Each wall is flat, endless, passes through zero and stands at right angles to its row. A trip goes straight from one point to another. List the walls that it crosses, first one first.
(in the rows, 128 means zero)

Walls:
(1): [ 82 134]
(2): [187 133]
(3): [ 65 164]
Trips:
[144 121] to [146  90] => none
[181 126] to [160 142] => none
[192 126] to [97 95] => 2, 1, 3
[ 79 132] to [ 51 119] => none
[185  80] to [163  92] => none

Walls:
(1): [118 108  98 149  73  72 165 124  86 115 202]
(2): [142 103  68 178 118 111 115 186 114 147 106]
(3): [153  54 142 123 146  74 128 167 176 119 147]
(4): [130 110 119 211 143 134 187 137 112 161 101]
Trips:
[111 112 117 148 160 190 134 121 119  76 136] to [ 71 138  92 142 164 168 118 123 174 158 129] => 2
[200 126 115 103 157  66 122 138 133 102 109] to [132 124 190 114 130 124  69 129 134 119 163] => 2
[116 107 141 182 158  95  81 115  84 119 147] to [132 163 143 151 128  69 167 139 110 190 127] => 3
[144  96 144 112  55 130 157  97 157 178 129] to [140 111 170  85  92 127 125 128 101  76  90] => 4, 1
[144 142  55 116 140  82 145 163  59 124 136] to [166  98  32 122  99 165 168 169 127  89 120] => 3

Walls:
(1): [ 51 182 137 119 105 140 135 107 191 152 157 155 167 103 151  84  69 111
 108  95 185  70  54 151]
(2): [ 74 138 116  65 107 158  86 121  96 156 101 111 146  80  95  40 161  97
  89 128 115 171  62 117]
(3): [ 80 168 119 108 159 151 128 120 101 162 139 133 162 130 113 177 124 117
 113 157 190 131  61  98]
(4): [183 140 123 173 196 148 156 134 109 203  63  75 111  85 167 147 152  99
 107 109  80 161 192 136]
(5): [ 85 147  79 177 100  95 114  21  85 147 134 154 188 102  84  81 164  66
 160 141 101 139 138 122]
(6): [123  75 125 131 155 113 153 118 132 130  81  90 123 107 108 153 173 121
  92 129  98  42 170 184]
Trips:
[ 90 159 162  99  51 100  79 134  95 134 135  98 163 118 159  25  95  81
 134 123 103  94 135 117] to [106  99 151 119 104 132 103 113 139 135 151 141 166 134 147 126 156 128
 187 142 188 118 145 105] => 3, 2
[167 158  77  63  79 128  84 169 169 117 170 171  65 124 160  85 114 152
 109  92 206 119 153  95] to [ 89 161 180 203 130 128 181 102 139 145 137 139  82 145 101 149 117 111
 199 136 149 138  55 162] => 2, 3, 5
[ 70 109 153 102 162 160 102 181 193 146 128 113 178 130  98  76 128 179
  74 150 163  81 156 151] to [121 134  94 125 105  58  96 130 104 155 153  21  87  58 109  80 106 167
 132 105 135 125 157 147] => 3, 4, 5, 1
[120 123  93  68 115 121 146  78 165 122 120 147 112 141 117 117  86 148
  99 162 126 187 156 126] to [142 111 115 101 104 133 177 186 135 130  91 109 101  83 171 155 109 189
 106 104 160 108 107 186] => 5, 1, 6, 2, 4
[ 49  84 174 102  63 147 123 145 149 124 136 163 111 173  51 111  77 149
 108 128 184 124 141  31] to [ 82 132 138 136 158 135 183  61 119 136 114 138 155 117  57 101 134 147
 163 175 133 111 152 139] => 5, 6
[180 130  64 104 146 144 135 121 122 182  96 189 165 161 171 106 127 122
 107 154 116 105 149 139] to [168 163 145 178  97 150 118 154 112 117 117 151 158  51 101 136 166 149
 175 143 149 162 120  98] => 3, 6, 2

Walls:
(1): [134 126 157 119 110 107  73 127 127 177 155 153  81 173  91 161 175 150
 150 105 112  94 125 127 132 112 137 145 119 154 111 128 120 132 114  60
  92 147 195  96  97  65 226 119 113 138  80  95]
(2): [114 134 131 123 159 170 142  79 146 136 117 138 161 123  91 148  93 170
 124 173 180 125 169 114 222 157 163 176 117 102 100 191  82 138 170 160
 148 109 204 119 172  94  99 108 130 129 122 141]
(3): [123 163 140 121 138 105 200 141 151 130  38 140 143 109 131  90  98 109
 141 138 120 143  61  74  95  87  95  93 161 121 167 136 100 147 152 166
 158 108 118 137 142 100 121 164 127 170 101 200]
(4): [100 105 101 128 102 136 130 138 117 102 214 174  95 121 164 180 185 152
 160 151 152  93  86 155 137 127 124 143  99 154 126 112  81  94  93 184
 178 127 156 132 130  74 146  97  93  96 176 162]
(5): [100  94 135  69  88 127 114 148  84 207  82  85  85  83 120  93 106 136
 104 180 117 151 177 140 142 114 171  94 129  57 121 111 199  97 181 152
  49  91 158 181 130 126  88 135 147 117 111  99]
Trips:
[125 144 133 117  54 153 152 141 140 177 124 151  51  96 156 133  64  95
 168  67 152  50  89 160 133 113 167  81 158 125 117 102 192  97  76 195
 137 154 184 106 180 137 142 160 131 126  82 143] to [146  94  94 142 198 110 112 116  86 209 110 193  75 125  71  89 142 142
 165 115 125 119 125 110 149 128 140  89 160 109 133 122  90  96 163 115
 115 104 188 137 121 107  88 202 139 158  85 155] => 2, 4
[ 97  88  91  94 238  71 133 177 162 178 126 169 122 166 121 173 157  97
 167 197 131 147  41 137 148  82 103 107 169 198 126  70 159 138 137 169
 154 127 146  56 109 149 178 146 145 128 132 112] to [127 118 151 133 203 103 142 166 208 138 140 138 186 149 186 159 109 166
 150 134  99 122 115 135 218 113  61 174 105  65 138 143 170 189 208 165
 150 106 124 203  92 137 145 115 120 156 125  92] => 2, 1, 4
[103 177 138 198 110  88 162 117 129  82  92 129 177 158 109 121 114 143
 120 118 144 126 172 120 119 151 146 109  99 143 156 142 137 143  83 123
 204  78  72 112  87  83 149 129 123 146 179  97] to [ 58 139 128 151 145 150 141 164 102 128 199 124 103 132 114 179 131 135
 152 150 149 124 111 102 168 107 188 126 148 112 117  99 145 165 164 135
 109 140 127 147 140 127 117 176  48 114  94  88] => 4, 2, 3, 1, 5
[143 138 189 110 186  87 100 157 143 114 127  98  97 147 154 128  70 109
  86 121 162  72 142  69 137 113 100  94  72 176 162 141 123 137  83 249
 111  69 119 117 160 150 173 165 158 105 118  74] to [165 109 138 111 175  93  87 152 114 133 100  78  89 135  95 133 169 154
 141  47 106 128 102 113 142 200 213 123  88 124 114  87 106 169  98 175
 102 157 126 163 131 187 153  74 187 120 129  81] => 5, 3, 1
[181 119 118  67 123 173 100 186 136  98 125 178 127 117 106 115 143 147
 117 111 127  52 137 117 129  82 111 109 140 134 203 137  83 176 203 147
 160 115  97 152 103 110 117 145 100 148 177  76] to [148 113  78 174 120 146  15 113 105 148 108  94  62 115  79 167 144 131
 132  74 173 152 101 132 141 190  74  90 118 114 125 104 170 132  70 152
 133 144 115 119 119 146  99 147 113 132 146 173] => 3, 1

Walls:
(1): [147 120 181 139 110 100 141 164 103 126 164 107 126 118 178 108 119 115
 100 123 106 147 151 131  47 138 114 168 123  59 152 161 116 142  91 175
 141 134 140  62  96 127 160 124 144 125 117  79]
(2): [134  60  86 129 121 130 172  59 150 155 156 116  99  65 113 128  62 109
 125 106  81  95 123 114 113 188 123 115 143  98 101 178 116 145 121 104
 108 150 176 131 137 140  59 103 150 132 184 121]
(3): [115 111  96 181 115 116 115 148 101 159 116 131 105 154 136 153 138 125
 210  96 121 144 127 189  73 130 143 174 126 120 169  83 148 128 108 168
 101 181 141 135 129  96 121 129 151 168 157 129]
(4): [104 110  89 105 100 118 132 171 217 194 152 139 129 128 101 161 140 149
  40 163 112 110 121 117 141 183 125 132 150 136 188 110 117 169  95  85
 167 223 141 120  78  91 106 153 115 128  87 147]
(5): [211 124 101 129 150 131 104 154 131 140 134 164  94 135 112  97 131 157
 103 100 139 124 115 163 137 131  80 112 161 124 200 149  74 142 124 112
 167 168  68 151 154 155 100 125 103 124 161 122]
(6): [139 138 163  85 112  66  89 159 179 152 124 175 134 184  91 135 122 107
 136 105 106 193 139  71  83  82 101 153  71 176 122 115 194 143  39 128
  77  55 164 117 141 106 174 124 102 218 158  92]
(7): [128 133 134  21  62 228 152 124 150  74 156 102 129 193 150 119 134 107
 174 130  80 122 160 133 100  95 126 114  76 144  73 164 138 113 218 150
  87 170 123 153 132  23 182 127 204 124  83 159]
(8): [144  97 139 154 135 137 162  90  90 171 166 141 137 146 102 118 179 143
 160 129 150 130 132 147 145 110  72 149 132 133  74 218 170  90 131  75
 107 169 128 176 181 102  37  84 190 167 165  85]
(9): [ 72 209 142 166  51 179 141 155 115 111 150 167 156 137 102 222 133 118
 107 184 118 187 119 143  65 129 114 152 153 122 130  66 173  67 195 123
  81 167 113 142  91 123 140 159 158 157 116 205]
(10): [202  97 137 150 117 146 141 152 136 120 172 170 113 212  62 119  98 155
  84 145 162 108 143  77 133  65 136 158 138  60  78  83  99 153  31 144
 127  90 122 141 155 124 139 134  57 131 101 105]
(11): [137 130 135 116 106 150 141 109 203 176 188  79  90 117  93 177 146 117
  69 114 148 151 153 103  65 130 182 165 103 184 178 158  88 177 128 218
 184 108 127 167 160 115  94 188 122  90 178 117]
Trips:
[ 81 123 178 159 110 126 165  99 114 179  82  47 118 105 128 132 123 115
 140 136 145 100 140 133 151 138 130 165 177  93 109 165 105 177 110 145
  81 151  96 147 189 159 187 109  73 101 169 152] to [ 97 136 192 148 143  90 127 146 135 145 126  87 107  85 154 101 190 192
 145  97 154 149 134 125 167 125 163 122 190 148 161 184 100 107 148 101
  83 116 171 170 170 175 107 157  83 136  94 112] => 10, 3, 1, 5, 2
[148  80  94 173  86 198  42 166 118 146 134 151 134 145 156 159  96 140
 122 174  99  81 153 146 106 142 159 135 130  68 137 161  96 114 115 147
 112 129 105  91 177 169 156 130 136 170 157 110] to [177 134 129 122 133 154 104 131 180  29  80 160 174 135  99  91  86 119
  89 104 103 112 120 176  62 152  95 131 194 132  58 148 100 168 165  85
  63 151 137  98  59 112 162 183 206 147 140  25] => 7, 6, 3, 10

Walls:
(1): [187 190 150 100 102 107 131  54 133 134  97 114 183 146  71 110  92 129
 148 121 150 145  97 164  59 165 127  90 149 142 114 213 166 146 117 163
 148 139 183 131  92  97 161  83 172  97 149 191]
(2): [163 138 153 144  85 111 156 187 111 114 107 111 127 143 182  73 103 142
  84  74 134 133  98 232 132 140 123  85 109 119 111 149 107 137  81 164
 145 118 151  99  94 191 121 198 100 118 155  97]
(3): [160 217 188  89  62 144 143 105 189 182  80  93 159 191  73 125 151 166
 161 130 127 131  88  98 153 137 112 170  94 107 158 116  99  91  60 162
 216 103 137 124  58 107 189 135  77 110 107 111]
(4): [177 105 170 147 106  93 135 137 116  85 159 143 102 125 133 107 102 116
 167 122 117 168 161 115 169 169 136 156 130 150 148 117 122 178  74 125
 179 165 138 119  91 152 133 170  90 118 178 126]
(5): [128  66 134 139 151 150 122 142 133 104 110 111 124  91 131 160  98 154
  99 117 164 211 180 145 152 161  80 202 133 116 104  66 132 121 108  83
 132 156  57 148 127 105 157 105 150 161 193  98]
(6): [ 96 170 141 104 143 104 115  17 169 168 136 124 130 159 125 156 139 146
  89 170 159 116 175 159 132 156 109  83 135 111 123 103  87 116 122 103
 101 178 137 129 113 105  92 103  86  72 150 149]
(7): [ 64 108 124 120 133 118 179 150 182 141 142 142  96 177 148 126 132  84
 210  75  35 155 145 175 144 110 156  51 150 108 135 106  85 147 105 136
 145 196 183 112 108 117 111 160 117 161 183  88]
(8): [103 193 147  70  63 114  86  96 165 128 122 144 121  83 135 102 126 165
 154 153  98 190 161  85 116 145  84  88 132 122  73 104 168  59 153 136
 163 123 178 105 209 142 101 147 176  85 175 108]
(9): [154 164 155 153 124 114  66 128 108 131 114 186 140 128  53 117 117  91
  73 108 109 210 148 192 125 123  90 136  73  98 128 170 142 107  98  90
 164 153 156  63  50 145  96 133 161 140 149 136]
Trips:
[132 144  85 169 172 132  96  94  94  91 149 126 166  98 100 185 201 108
 111 170 111 158  96 167  86 162  65 180  87 121 138 138 115 214  81 105
 122 147 112 129 131  99 115 160 154 103 118 170] to [ 96 111 114 148 129 148 110  86 104 104  79 153 119 151 144 158 107  57
 116 128  63  97 104  93  94 101 114 123 161 165  86 157 144 149 147 172
 140 129  79 158  99 195 144  99 130  93  92 175] => 4, 5, 6, 9
[202  84 160 122 145 130 111 117 119 103  89 138 142 153  88 203 103 140
 143 105 122  67  92 130 143 145 209 154  63  20 123 181 115  88 117 151
 105 130 146 140 105 111 151  73 164  83 105 137] to [185 172  76 111 170 140 105 187 139 159 128 163  97  79  98 113 160 128
 106 130 187 172  99 122 106  61 160 136 140 181  82 110 103 164  53  72
 138  35 113 122 133  89 174  58 101 223 172  61] => 5, 1
[126  93 149  76  93 105 123 117  93 139  91 149 165 132 144 123 160 172
  85 121 134 121 150 149  47 125 136 137 115 152 167 186 203  97 173 104
 152 115 122 142 130 165  96  53 147  97 187 146] to [168 190 126 168 136 155  97 118 110 160 130 170 186  62  99 118 109 131
  80 146  75 101 116 140  93 190  69 108 111 109 156  95 165 130  94 172
  52 178 110 130 158 152 137  89 114 170 144  93] => 5, 2

Walls:
(1): [102 136  97 153 155 211 159 152 125  58  72 103 125 146 109  82 119 137
 107 174 116 144 111 104 149  94 160 105 147 142  71 120 150  87  72 104
  47 143 155 121 125  81 143 159 208 198  94  99]
(2): [152 170 125 113  91 181 142 100 110  82 106 157 102 164 108 115 104 156
 115 105 112 125 172 145  88 140  80 118 125 163 179 148 125  90 106 127
 134 166 147 133 233 182 115 144  64 119  70 132]
(3): [157 149 147 101 101 160 155 204  90 137 144 140 191 151  89  92 130 142
 197  94  84  88 159 129  98 128 111  95  91 144 154 140  88 137 183 151
  90 123  97  90 129 157 152  63 151 110  97 127]
(4): [143 151 130 106  95 201 189 164  89 114  83 143 205 140 143 144 104  65
 128 126 120  76 108  61 155 150 159  89 147 123 184  89 175  91 113 132
  82 155 105 153 158 126 155 117 118 166 134 181]
(5): [137 149 121 103 141 142 164 136 112 158 145 133 119 188  60 136 165 105
 110 141 151 243  98 102  93 177 204 103 154 105 191  82 152 168  82  46
 125  53 130 111 128 140 132 129 118 151 129 112]
(6): [178 125 131  87 166 154 161 107 122 100 117 156 168 122 247 138 114 110
  89 193 117  83 130 191  93 147 144 130  61 110 113 152 150 125 126 102
 135 133 171 144 168 148 182 101 162 155 123 103]
Trips:
[180 110 155 166 175 155 125  88 102 151  58 204  95 200 166  51 112  84
 149 109 144 120 176 174 147  82 140 167 128 124  79 162 144 120 151  60
 113 152 132 195 154 171 136 142 139 148 157 145] to [176 126 169 105 183 150  89 126 151 122 180  86 119 136  91 199 131 188
  83 169 144 113  96 213 112 144 140 172  78 137  98  66  92  50  95  86
  66 156 132 166 135 146 117 136 165 167 141  68] => 4, 5, 2
[128 182 162 143 115  78 117 126 101 198 187 157 147  93 172  45  27 142
  93 107 172 115 103 204 112 109  71 143 134  45  87 163 111  77 145 128
  86  77 108 107 162 102 134  79 109 156 142 134] to [ 36 160 167 144  88  53 134  96 146 155  75 123  84 121 138 190 112  63
 135 131 119 151  96  85 121  67 190 133 144 161 132 157 149 190  69  95
 154 123 107  55 110 180 164 162  75 108 150 161] => 3, 6, 5
[137 115  76  44  98 130 131 184 138 117 125  87 119 152 137 126 120 148
 137 222 115 126 163 180 120 191 147 134 136 161 168 110 161 197 141  96
 129 128 106 147 116 147 158 105 133 120 193  89] to [ 88 156 142 129 147 116  88 115 124 128 131 170 110 141 168 149 106  80
 164  96 118 160  91  70  92  85 163 133 112 179 137  88  62 134 145 155
 111 192 127 147 183  89  99 127 113 126  92  97] => 2, 6, 5, 3
[115  78  67 121 124 163 168 144 124 130  89 133  88 155 190 161 172  94
  56 168 120 157 147 102  83 132 202 161 112 129 175 167  91 190 114 150
 109 112 162 144  95 100 113 122  81 178 108 120] to [140 100 225 128 125 109 170  57  85 183  72 123 185 144 113 126 169 143
 165 180 154 141 125 121 134 108 148 108 127  92  98 150 150 114 160 130
 149 137 123 120 206 192  72 173 133  64 111 187] => 2, 1, 3
[ 88 124  44 107  98 128 120 169 144 101 139 124 108  99 104 136 103 154
 161  48  89 150 122 113 146 154 165 120 162 132 194 121 198 165 111 142
  79 121  94 187 134 150 182  59 156 131 203  86] to [101 167 171 112  98  89 162 158 110 170 140 130 173  98 217  59 110 126
 162  73 128  90  94 110 115  90  96 178 161 134 136 103 209 114 112 136
 125 188  97  95 124 147 116  82 147 120 151 177] => 1, 5, 6

Walls:
(1): [123 172 104  93 137 109 157 120 128 109  11 113  74  90 102 155 105 162
 114 106 141 116 185 139 115 186 109  74 114 137 108 113  70 137 123 127
 154 168  94 193 146 154 124 141 145 126 161 158]
(2): [183 196 179 156 114 129 129 146  89 139 114  75 147 118 180 136  34 174
 157 123 113 144 104 169  97  44 193 104 168  76 136 151 121  94  95  76
 170 131 135  73 141 195 132 188 128 198 130 183]
(3): [ 71  97 126 109 151 128 106 128 125 105 102 142  74 193 138 134 106 102
 158 146 165  63  99 134 117 113  99 138 105 130 150 188 149  94 156 144
 122 123 115  73 143  92 110 135 161 104 139 130]
(4): [123 117 135 124 108 143 144 134 153 159 120 123  78 121 113 152 145 141
 165 128  93 107  61 147 103 146 192  95 164 158 138 135 159  48 125 134
  82 148 150 108  67  86 129 165 120  66 128 111]
(5): [144 114 118 145 142 144 137 113  93 163 153 107  77 156 151  73 101 192
 109 153 135 111 155 138 151 150 107  73 149 136 131 172 108 133 108 149
 141 161 100 159  97  84  91  38 123  83 170 109]
(6): [ 98 161 151 109 118 166 134 185 137  82 151 179  48 113 186 155 100 167
 100 111 139 105  79 154 148 113 139 100 206 121 107 152 116 166 147 204
 162 131 133 170  64 181 113 144  95 113 125 160]
(7): [ 82  70 184  89 138 121  77 129 107 105 134  98 160 117  78 116 129 173
 153 186 109 183 151 139  92 142 159  92 130 142 102 135 124 166 113 152
 102 105 147 135  94 153  92 130 164 178 107 125]
(8): [100 173 107  63 120 104 137 153 181 117 151 165 130 142 145 158 112 111
 138 174 156  89 104 105 114 161 111  90 125 108 119 118 171  96 164 115
 101 133 177 153 127 110  96  91 133 159 150 134]
(9): [111  49  57 148  63 207 143 103 128 113  91 107 146 135 137 121 108 131
  60 134 102  78 163  92  91 110  95 142 124 196 209 113  88 207 129 141
 193 152  73 101 125 136  66 138  75 122 169  90]
(10): [137  82 133 118 173 112  53 133 119 105 158 181 140 125  85 155 113 118
 105  78 187  85 140 150 170 153 143 212 150 180 133  63 149  77  94 149
 124 127 159 170 202 118  77  99 154 182 130 151]
(11): [153 123 167  95 106 132 165  82 111 180 163 107 100 156  96 205  73 142
 161 118  99 120 145  52  76 137 130 161 134  92 102 156 134 122 142  92
 198 111 197 177 151 173 155 120  97  87  83 104]
(12): [159 146  66 187 136 102  83 141 231 138 108 121  99  90 143  88 100 200
  56 170 142 202 148 167 114  84 143  90 163 162 168 119  60 154 142 101
  93 109 125  96 139  75 140 165 118 105 171 158]
Trips:
[130  99 168  69 169 142 132 140 150 109 204 136 174  73  88 118 152  73
 115 128 138  87 110  20 148  93 139 114 117  95 140  76 114 180 122 142
 159 157 153 133  99  74 135  92  78 114 113 148] to [127 225 132  71  98 144  85 148 185 137  99 114  85 133 144 135 149  91
 128 114 150 118 174 141 124 121 161 110 184  97  80 139 148 176 147 180
 152  89 104 162 149  75 165 138 149 142  59  86] => 9, 7, 10, 1, 12
[131 112 156 137 139 109 140 117  89 156 112  86  93 157 142 174 186  71
 143  95  98 183 105 175 120  87 171 127 145 151  63  38  79  86 168 164
  87 100 130 204  45  90 118  99 172  88 160  91] to [173 164  75 137  84 152 134 115 118 137 207 176 138 123 158  39 215 153
 185 101 135 149 184 133 167 127 115 151 191 108 134  97 174 140 130 116
 167 143  79 119 152 152 158 113 147 104 106 143] => 1, 7, 4, 6
[129 142 144  51 151 146 121 114 192  83  66 154 118 106 129 137 142 111
 130 119 112 125 126 142 121 128 128 106 180 143 143 149  88  93 142  99
 106  61 159 158 165 119 131 142 103 131  55 126] to [138 120 138  71 129 110 136 116 180  72  97  95 183 134 146 101  99  48
 163  61 182 118 145 130 133  92  81 159  94 157  94  95 103 158  80 116
 196 155 100 139 131 107 146 125 134 101 153 115] => 7, 4, 6, 12, 9, 11, 8
